Each point is reached from the start by the listed moves, each made once or not at all, plus a little noise. Is the number of moves made odd or even? Then give how often each move was made.
In the rows, 128 means zero.

Moves:
(1): [136 124 117 102 135]
(2): [190 126 170 145 114]
(3): [ 74 144 196 107 150]
Start: [122 106 130 183  92]
Points:
[186 103 173 197  77] => odd (0, 1, 0)
[132 123 235 178 101] => even (0, 1, 1)
[ 74 119 187 133 118] => even (1, 0, 1)

Moves:
(1): [140 149 117 135  88 119 104 140 103 145 153]
(2): [149 152 133 118 138 110 145 165 118 100 141]
(3): [ 99 108 126 112 118 125 133 155 130 137 102]
(4): [114 109 156 146 155 106  99 136 115 120 141]
(5): [136 114 147 111 135 132 124 140 115 160 136]
(6): [127 130 153 144 131 145 113 152 152 127 128]
(7): [137 124 104 149 128 149 119 139  98 146 111]
(8): [129 109 109 157 168  92 132 158 150 135 142]
(9): [124 110 152 158  93 111 159 130 116 162 136]
(10): [117 181 130 146 167 144 143 131 112 155 133]
(11): [118 125  99 119 124 132 151 148 114 119 160]
Start: [ 80 101 162 150 111 137 139 138 130  86 144]
Points:
[ 71  71 147 151 108  93 120 218 116 150 163] => even (1, 0, 1, 0, 1, 0, 0, 1, 0, 0, 0)
[ 42  23 170 189 101  54 150 249  80 168 213] => odd (1, 0, 1, 1, 1, 0, 0, 1, 1, 0, 1)
[109 179 124 160 124 155 159 231  24 145 211] => even (1, 1, 0, 0, 1, 0, 1, 0, 0, 1, 1)
[ 47 110 118 201 181 134 153 212 108 144 116] => even (0, 0, 1, 0, 0, 0, 1, 1, 0, 1, 0)

Moves:
(1): [157 128 131 140 118 116 127 122 135 140 132 132 125 143 129 122 140 135
 110 145 113 108 131 111 132 113]
(2): [119 142 120 131 131 133 140 125 128 118 128 125 125 121 135 118 138 131
 131 125 138 115 136 124 126 123]
(3): [112 127 154 134 117 130 132 136 128 125 124 118 136 125 137 130 139 132
 112 131 129 122 119 128 132 124]
(4): [121 114 126 130 136 121 123 137 127 128 125 139 117 120 137 126 121 117
 139 132 122 116 126 126 132 131]
(5): [142 113 128 128 148 148 137 127 111 119  91 112 118 121 150 108 136 133
 116 131 127 117 145 139 128 138]
(6): [128 119 125 143 130 149 117 136 132 129 123 123 121 120 104 135 141 132
 119 119 145 126 117 111 132 128]
(7): [128 119 119 117 137 126 158 141 131 147 152 122 125 136 126 131 136 129
 132 123 125 139 121 106 113 136]
(8): [131 125 129 115 134 122 125 131 108 127 136 129 136 116 133 123 139 104
 123 130 141 126 126 149 144 119]
(9): [126 145 119 123 153 121 116 142 144 140 118 123 131 132 126 129 121 140
 122 129 128 130 121 113 132 129]
(10): [111 126 120 123 115 133 135 117 124 139 114 121 127 125 121 136 133 126
 134 139 124 127 129 131 137 110]
(11): [128 125 138 141 156 117 124 118 128 123 135 122 122 118 112 119 139 116
 134 138 113 126 128 122 116 122]
(12): [105 116 117 102 118 138 120 119 117 127 121 143 137 128 124 133 135 143
 104 109 119 133 144 127 122 129]
(13): [112 119 136 149 138 141 132 122 124 126 125 144 152 122 124 118 122 127
 136 116 118 130 129 126 130 118]
(14): [116 111 129 133 137 128 127 131 123 121 134 118 143 141 137 133 135 134
 127 126 137 104 149 141 146 127]
(15): [139 135 130 138 125 132 124 118 124 144 139 117 126 123 125 142 145 108
 139 118 119 133 115 133 136 151]
(16): [137 136 130 122 122 123 124 130 113 140 128 119 137 115 142 144 125 124
 133 133 130 130 131 103 131 126]
(17): [121 119 118 130 114 113 131 126 141 107 123 129 138 127 122 118 142 126
 135 127 134 120 130 129 139 128]
(18): [129 121 116 134 118 126 130 133 129 128 135 118 124 121 131 124 121 146
 122 122 119 125 123 127 125 131]
(19): [119 113 135 106 131 141 124 125 118 144 126 129 129 131 135 130 132 144
 155 129 142 123 102 132 121 127]
(20): [129 147 124 130 113 138 107 127 118 132 137 116 130 173 136 115 137 121
 135 147 120 146 129 112 128 138]
(21): [132 138 115 138 117 131 127 108 116 132 120 146 135 111 152 118 124 133
 116 151 158 139 142 134 125 135]
(22): [131 146 131 140 133 118 130 148 124 142 127 129 111 119 133 129 131 145
 142 116 125 148 138 125 140 134]
(23): [122 107 131 116 114 145 130 119 147 130 127 113 125 124 151 114 131 124
 142 117 130 129 153 143 117 120]
(24): [136 123 117 123 128 136 131 125 147 110 141 127 133 127 142 149 140 139
 127 122 103 128 129 130 145 102]
Start: [100 134 147 130 147 140 130 113 107 164 116 140 136 140 104 139 126 143
 120 131 114 135 134 139 114 129]
Points:
[117  98 143 131 175 158 149 132 130 206 152 110  96 107 142 147 193 171
 174 123  92 116 138  64 112  84] => odd (1, 1, 0, 1, 0, 1, 1, 0, 0, 0, 1, 0, 0, 0, 0, 1, 0, 0, 1, 0, 0, 1, 1, 1)
[ 98 116 116 145  88 153 118 111 101 223 137  64 174 152 157 132 215 137
 101 169 147 120 148  88 165 125] => odd (1, 0, 1, 0, 0, 1, 1, 1, 1, 1, 0, 0, 0, 1, 1, 1, 1, 1, 0, 1, 1, 0, 1, 0)
[ 62 145 123  86 125 165 122 133  60 249 137 105 136 115 206 125 182 164
 144 123 141 170 140 100 121 160] => odd (0, 1, 1, 1, 0, 0, 1, 1, 1, 0, 0, 1, 0, 0, 1, 1, 0, 1, 1, 1, 1, 1, 1, 0)
[120 196 147 160 162 149 104  98  60 209  79 105 130 133 170 109 201 169
  77 167  98 146 178  74 127 153] => even (1, 1, 1, 0, 1, 0, 0, 0, 1, 0, 1, 1, 0, 0, 1, 1, 0, 0, 0, 1, 1, 1, 0, 0)
[ 82 100 110 118 126 158 173 125 128 194 101  56 148 120 186 151 226 210
  99  97  66  98 200 100 169 102] => even (1, 1, 1, 0, 1, 0, 1, 0, 1, 1, 0, 1, 0, 1, 1, 1, 1, 1, 0, 0, 0, 1, 1, 1)
[ 35  49 147  71 185 212 127 132  86 175 110 106 183 174 198 114 189 166
 123 110  92 114 163 147 143 102] => odd (0, 0, 1, 1, 1, 0, 1, 1, 1, 0, 0, 1, 1, 1, 0, 0, 0, 0, 1, 1, 0, 0, 1, 1)

Moves:
(1): [130 123 137 137 149 146 141 136 123 135 132 119 107 133 122 127 130 133
 116 130 127 125 115 123 101]
(2): [129 131 128 146 111 152 170 135 123 100 130 110 113 156 156 144 155 135
 112 133 146 134 114 127  95]
(3): [155 152 121 106 138 124 124 125 118 153 133 119 127 135 144 127 139 133
 117 134 136  89 139 145 141]
(4): [140  98 123 157 127 110 119 116 125 102 147 127 130 134 127 115 140 127
 112 124  96 134 137 115 136]
(5): [142 115 119 128 123 121 133 144 141 113 141 122 143 123 121 119 138 128
 139 141 115 117 111 133 117]
(6): [127 158 127 125 113 126 119 118 109 126 103 100  90 141 144 128 132 156
 138 101 125 129 134  97 126]
(7): [112 152 113 144 119 116 139 140 130 133 109  90 125 147 114 124 141 115
 113 118 155 162 107 104 154]
(8): [107 124 124 108 133 124 119 137 114 118 126 140 133 118 112 135 143 122
 136 126 119 118 125 124 139]
(9): [119 126 125 111 121 139 133 129 119 117 114 129 156 108 135 136 131 158
 117 152 113 128 116 126 141]
(10): [119 116 133 139 128 106 133 143 127 109 121 132  73 125 146 113 142 149
 134 145 119 143 115 132 133]
(11): [135 137 111 151 136 121 138 115 115 133 106 127 141 122 136 152 126 140
 135 139 118 127 139 122 124]
(12): [113 139 125 136 133 122 147 133 130 131 143 119 123 147 138 108 119 140
 125 139 117 114 148 132 128]
(13): [127 113 112 141 114  91 105 132 105 121 133 129 136 118 117 117 125 142
 109 151 113 124 131 139 124]
(14): [122 108 118 137 120 139 132 125 132 117 101  98 146 121 139 116 116 111
 132 140 131 142 111 125 120]
(15): [146 133 156 106 120 161 120 124 134 120 105 137 144 126 108 137 135 117
 142 153 126 145 113 134 122]
(16): [123 135 141 158 113 150 112 123 140 156 133 134 107 140 158 116 142  94
 129 115 128 126 141 116 144]
(17): [110 146 121 158 135 106 108 105 130 115 129 118 122 113 105 102 128 117
 138 114 151 133 134 130 137]
(18): [132 112 155 107 113 127 146 109 122 130 115 152 135 132 159 121 151 139
 123 121 113 140 111 131 121]
(19): [119 113  92 132 137 133 143 122 124 121 152 101 121 122 126 101 144 133
 140 149 131 156 113 105 125]
(20): [132 117 155 127 141 125 129 145  91 122 149 148 113 136 113 132 135 156
 144 115 141  99 117 128 133]
(21): [136 119 153 125 114 104 148 119 125 114 132 153 141 116 136 159 102 115
 116 143 143 133 140  97 117]
(22): [119 133 132 126 133 130 119 123 122 113 122 148 125 145 114 143 112 142
 123 133 147 119 108 117 127]
(23): [118 104 119 107 125 115 125 111 137 142 128  98 154 119  99 142 137 139
 145 148 119 109 133 137 156]
(24): [113 136 156 122 161 127 121 133 148 131 157  89 161 131 123 160 124 107
 139 130 164 142 149 120 107]
Start: [145 114 113 116 139 140 143 139 124 156 131 121 144 147 140 112 151 108
 116 125 108 141 110 159 122]
Points:
[124  76 189 131  90  96 191 113  67  65 114  23 188 223 134 166 186 156
  94 181 156 180  72  68  96] => even (0, 1, 0, 1, 0, 1, 1, 0, 0, 0, 0, 1, 1, 1, 1, 0, 0, 1, 0, 1, 1, 1, 1, 1)
[132 152 192 118 173 201 180 137  83 184  86  66 190 207 175 147 190 127
 106 180 161 135  61 119 116] => odd (1, 0, 1, 0, 0, 0, 1, 0, 1, 0, 1, 1, 0, 1, 1, 1, 0, 1, 0, 1, 0, 1, 0, 1)
[ 96 136 154 113 121 105 234 125 106 155 114  49 168 177 229 184 239 130
  91 201 131 144 124 108 158] => odd (0, 1, 1, 0, 0, 0, 1, 1, 1, 1, 1, 1, 0, 0, 0, 1, 0, 1, 0, 0, 1, 0, 1, 1)
[114 115 237 118 120 160 192 167  98 103  90  68 113 200 190 131 182 148
 124 182 154 187  27  56  94] => odd (1, 0, 0, 0, 1, 1, 1, 0, 1, 1, 0, 1, 0, 1, 1, 1, 0, 1, 0, 1, 1, 1, 0, 1)
[101  80  78 193 147  81 192  87  63  51 122  58  57 159 123 138 209 177
 125 175 108 166  83  51 101] => even (1, 1, 0, 1, 0, 1, 0, 1, 0, 1, 1, 0, 0, 0, 0, 0, 1, 0, 1, 0, 1, 1, 1, 0)
[120  72  34 175 137  73 139 109 144 114 171   7 174 137  62  48 211 100
 132 152 110 183  77 114 183] => even (0, 0, 0, 1, 1, 0, 1, 0, 0, 0, 0, 0, 0, 0, 0, 0, 1, 0, 1, 0, 0, 0, 1, 0)
[151  96 110 188 161 112 162 155  69 138 174  20 189 205 126 177 235 163
  77 195 134  90  78 122 130] => even (1, 1, 1, 1, 1, 0, 1, 0, 1, 0, 1, 0, 1, 0, 0, 1, 0, 0, 0, 1, 0, 1, 1, 1)
[130 167 139  67 126 115 159  71  59 142  19  84 182 138 100 177 196 169
 114 174 134 135  58  80 165] => odd (1, 0, 1, 0, 0, 1, 1, 1, 1, 0, 1, 0, 0, 0, 1, 0, 1, 1, 0, 0, 1, 1, 1, 0)
[ 48 111 193 168 136 153 168 163  64  77 109  61 116 197 151  93 230 137
 100 193 170 191  18 118  96] => even (1, 1, 0, 0, 0, 0, 1, 1, 1, 1, 0, 1, 1, 1, 1, 1, 1, 1, 0, 1, 0, 1, 0, 1)
[152 106 112 169 189 126 110 162  64 133 189  58 163 184  84 124 228 103
 121 191 135 134  61  96 126] => even (1, 0, 1, 1, 1, 0, 1, 1, 0, 0, 1, 0, 1, 0, 1, 1, 0, 0, 1, 1, 0, 1, 0, 1)
[100 116 125 174 130  31 135  80  54 145 110   9 111 159 166 116 194 149
 139 173 197 165  81  53 163] => even (0, 0, 1, 0, 0, 1, 1, 0, 0, 1, 1, 0, 1, 1, 0, 1, 1, 1, 1, 1, 1, 1, 1, 1)
[121 121  69 224  94  54 196  86  59 120 157  72 135 183 201  69 241  97
  63 166 110 168 123  81 144] => odd (0, 1, 1, 1, 0, 0, 1, 1, 0, 0, 1, 1, 1, 0, 0, 1, 1, 1, 1, 0, 1, 0, 0, 0)

Moves:
(1): [128 141 146 140 122 144 124 135 130 129 147 129 132 122 125 127 140 117
 133 136 140 143 134 123 125 138]
(2): [147 136 133 144 122 121 109 139 143 136 126 134 139 120 117 121 125 129
 133 124 142 118 148 117 108 138]
(3): [121 113 106 152 112 133 134 141 132 132 120 138 129 119 124 132 124 123
 128 131 132 109 138 127 113 131]
(4): [107 124 127 122 127 121 116 130 136 138 144 132 121 128 148 131 117 141
 127 126 116 108 121 140 145 124]
(5): [123 138 117 135 125 126 125 132 124 120 136 133 139 133 128 136 135 135
 124 125 119 131 126 134 120 123]
(6): [117 134 125 109 146 137 123 130 133 130 138 141 161 112 112 128 136 112
 138 134 144 134 116 143 123 110]
(7): [146 115 117 142 122 127 128 125 117 113 125 121 130 134 119 126 131 123
 143 126 118 123 119 132 129 120]
(8): [129 130 125 122 120 123 138 139 138 123 123 132 131 139 129 133 132 143
 129 123 149 123 132 121 127 139]
(9): [132 124 123 143 130 131 143 125 133 129 150 140 127 139 139 112 130 136
 123 121 140 121 132 126 125 136]
(10): [132 134 130 132 130 133 133 125 120 131 139 130 133 124 129 133 124 127
 121 113 137 135 127 130 131 124]
(11): [137 112 126 123 120 135 130 116 157 134 124 122 136 139 109 128 137 115
 138 122 117 148 126 134 132 134]
(12): [123 120 117 124 112 126 122 125 117  97 140 134 115 137 115 133 130 122
 125 142 109 119 140 113 135 142]
(13): [121 126 129 133 128 137 152 126 130 151 116 129 110 125 115 123 153 113
 122 125 123 113 126 128 124 115]
(14): [138 139 125 131 143 129 121 128 119 136 148 119 120 128 137 138 147 120
 123 139 120 125 120 121 130 141]
(15): [139 131 115 131 141 119 126 120 133 122 121 119 136 117 139 138 161 144
 137 110 110 125 101 126 130 142]
(16): [128 121 152 135 137 112 122 110 155 123 124 101 117 128 141 128 113 150
 117 136 133 112 138 122 125 117]
(17): [130 134 131 126 128 138 131 124 119 119 116 119 138 125 136 125 132 119
 136 127 125 128 128 118 130 124]
(18): [146 135 139 127 141 110 140 118 131 132 131 128 127 131 127 133 130 132
 130 120 133 127 129 132 149 146]
(19): [151 146 123 130 128 122 130 114 115 125 123 113 115 100 126 127 130 131
 115 146 136 116 128 119 123 127]
(20): [136 127 124 118 101 106 140 117 129 118 138 101 130 126 125 144 133 151
 126 102 144 163 138 141 114 134]
(21): [ 98 131 120 130 132 130 149 117 125 124 141 124 119 137 137 120 125 133
 137 126 132 133 115 127 141 111]
(22): [132 131 147 136 127 113 113 123 136 134 122 145 136 130 145 132 125 128
 125 130 119 131 127 121 137 122]
(23): [122 138 120 126 130 126 123 132 105 124 136 120 117 123 122 121 133 127
 107 130 145 121 137 142 121 134]
(24): [122 135 129 140 137 136 132 119 127 126 151 132 139 143 126 136 142 125
 134 119 128 124 107 129 116 143]
Start: [124 130 136 141 123 147 125 109 133 115 116 132 130 124 122 128 134 110
 129 127 133 140 128 126 126 121]
Points:
[136 133 110 119  80 143 159  92 122  93 132  84 105 141  88 149 208  95
 113 114 141 156 151 120 117 160] => even (0, 0, 0, 0, 0, 0, 0, 1, 0, 0, 1, 1, 1, 1, 0, 0, 1, 0, 0, 1, 0, 0, 1, 0)
[125 152 102 190 133 150 120  52 113  63 178 103 154 115 109 150 179  83
 122 154 127 108  98 116 113 106] => odd (0, 0, 1, 0, 1, 1, 1, 0, 0, 1, 1, 1, 0, 1, 0, 1, 1, 0, 1, 0, 1, 1, 1, 1)
[163 163 140 158 119 102 123  88 165  81 167  84 157 106 115 173 230 140
 152 103 136 114 123 118 121 154] => odd (1, 1, 0, 1, 1, 1, 1, 1, 0, 0, 0, 1, 1, 1, 1, 1, 1, 1, 0, 1, 0, 0, 0, 0)
[116 105  96 148 113 132 120  99 197  74 117 129 171 122  96 160 179 131
 141 126 121 118 120 122 105 135] => even (0, 0, 1, 0, 1, 1, 0, 1, 0, 0, 1, 1, 0, 0, 1, 1, 0, 0, 0, 0, 0, 0, 0, 0)
[115 170 151 168 156 111 143  68 178  89 137 139 173 135 125 149 211 131
 152 106 134  94  95  95 128 130] => odd (0, 1, 0, 0, 1, 1, 0, 1, 0, 0, 0, 1, 1, 0, 1, 1, 1, 1, 0, 0, 1, 1, 0, 1)
[171 204 110 143 135 125 155  85  90 106 175  79 150  69 120 171 249 125
 122  91 171 135  90 158 128 143] => odd (1, 0, 0, 1, 1, 1, 1, 1, 0, 1, 0, 0, 1, 1, 1, 0, 1, 1, 1, 1, 0, 0, 1, 0)
[166 151 110 167 130  94 164  40 145 108 152  38 102  87 131 162 184 157
 101  92 163 145 117 138 128 156] => odd (0, 0, 1, 0, 0, 0, 0, 0, 0, 1, 1, 0, 0, 1, 1, 1, 0, 1, 1, 1, 1, 0, 1, 0)
[155 169 139 127 167 111 148  29 157 129 159  44 134  84 121 164 235 127
 117 101 143 120  78 157 124 150] => odd (0, 0, 0, 1, 0, 1, 0, 0, 0, 0, 1, 0, 1, 1, 1, 1, 1, 1, 1, 1, 0, 0, 1, 1)
[142 195 157 180 135 114 142  68 114  66 189 104 100 132 166 128 174 139
  89 164 168 106 148  82 151 157] => odd (1, 0, 0, 0, 1, 0, 0, 1, 1, 0, 0, 1, 0, 1, 0, 1, 1, 1, 1, 0, 1, 1, 1, 0)

Moves:
(1): [129 131 127 131 136 136 105 140 140 116 132 128 115 131 140 118 133 119
 126 104 122 132 134 114]
(2): [146 122 124 124 136 116 135 134 132 135 129 159 117 140 112 113 130 129
  99 125 145 143 128 103]
(3): [117 123 127 119 108 109 116 134 131 127 121 109 122 119 126 130 129 139
 125 129 126 153 134 129]
(4): [136 122 137 117 113 132 116 137 140 141 125 123 119 153 142 128 141 112
 130 150 132 131 122 131]
(5): [136 124 122 133 131 145 123 130 137 147 126 139 144 108 125 122 120 148
 119 136 128 127 137 128]
(6): [137 122 126 116 132 119 120 108 116 125 126 130 133 123 116 115 139 134
 115 130 131 113 125 134]
(7): [123 134 108 125 132 117 138 126 134 131 129 143 144 139 112 153 112 115
 122 114 130 119 133 138]
(8): [110 135 118 149 110 131 130 111 129 120 122 145 124 136 144 132 156 119
 136 109 130 151 131 139]
(9): [135 123 111 135 131 126 138 122 128 133 124 129 133 114 143 125 124 133
 131 129 131 121 130 123]
(10): [107 114 146 133 140 106 125 123 152 112 114 131  96 122 141 127 146 134
 133 138 135 118 135 134]
(11): [126 136 113 132 124 127 119 128 124 117 116 139 132 135 109 138 117 134
 134 128 145 122 125 126]
(12): [102 129 131 117 120 142 127 138 136 145 119 126 138 133 148 111 124 131
 126 118 144 105 137 139]
(13): [123 130 123 131 130 102 121 152 129 134 130 130 120 124 150 121 127 123
 131 136 125 122 134 138]
(14): [124 133 124 134 104 136 130 135 158 129 129 117 145  99 125 121 134 125
 133 121 119 126 114 104]
(15): [115 110 129 141 135 118 121 136 134 118 134 123 114 135 130 141 125 150
 123 125 124 125 128 118]
(16): [131 103 106 119 127 135 140 131 138 122 137 120 145 137 139 109 124 114
 156 124 127 134 121 135]
(17): [139 130 117 140 144 126 117 120 134 150 131 119 121 123 130 125 132 120
 148 114 137 122 126 127]
(18): [139 151 128 131 123 113 132 118 145 143 117 126 167 149 128 111 126 136
 138 123 105 132 137 128]
(19): [104 146 111 129 150 121 108 128 150 141 132 117 140 132 132 115 105 123
 116 134 124 120 117 116]
(20): [132 133 109 125 136 132 135 135 140 130 132 119 118 134 132 123 137 148
 129 117 127 120 115 131]
(21): [131 132 139 125 119 103 132 114 135 115 121 134 125 134 145 127 116 134
 135 107 131 110 105 136]
(22): [129 132 122 138 125 130 142 125 124 136 113 124 125 128 121 118 122 119
 109 136 123 124 121 133]
(23): [132 131 137 139 125 124 127 126 125 122 137 118 141 131 144 124 124 127
 115 129 142 132 128 129]
(24): [108 134 130 110 108 126 138 111 140 127 159 124 114 147 130 123 116 126
 112 136 126 135 135 138]
Start: [132 126 142 130 137 127 131 110 143 124 137 125 128 128 129 133 123 132
 123 147 135 135 134 116]
Points:
[ 99 134 125 137 124 120  94  87 249 145 146  96 126 107 181  63 118 123
  53 186 142 103 123  91] => odd (1, 0, 0, 1, 1, 1, 0, 0, 1, 1, 0, 0, 0, 1, 0, 0, 0, 0, 1, 0, 0, 1, 1, 1)
[134 126 111 145 119  77 104  91 226 170  91 130 182  91 141  62 134 187
 104 130 189 116 155  83] => even (0, 1, 1, 0, 1, 1, 0, 0, 1, 1, 1, 1, 0, 1, 0, 0, 1, 1, 0, 0, 0, 0, 1, 0)
[103 193  83 114 142  93 111 104 248 154 151 162 189 205 151  77  46 167
  60  85 169  93 130 107] => even (1, 1, 0, 0, 1, 0, 1, 0, 0, 0, 1, 1, 0, 0, 0, 0, 0, 1, 1, 1, 1, 0, 1, 1)
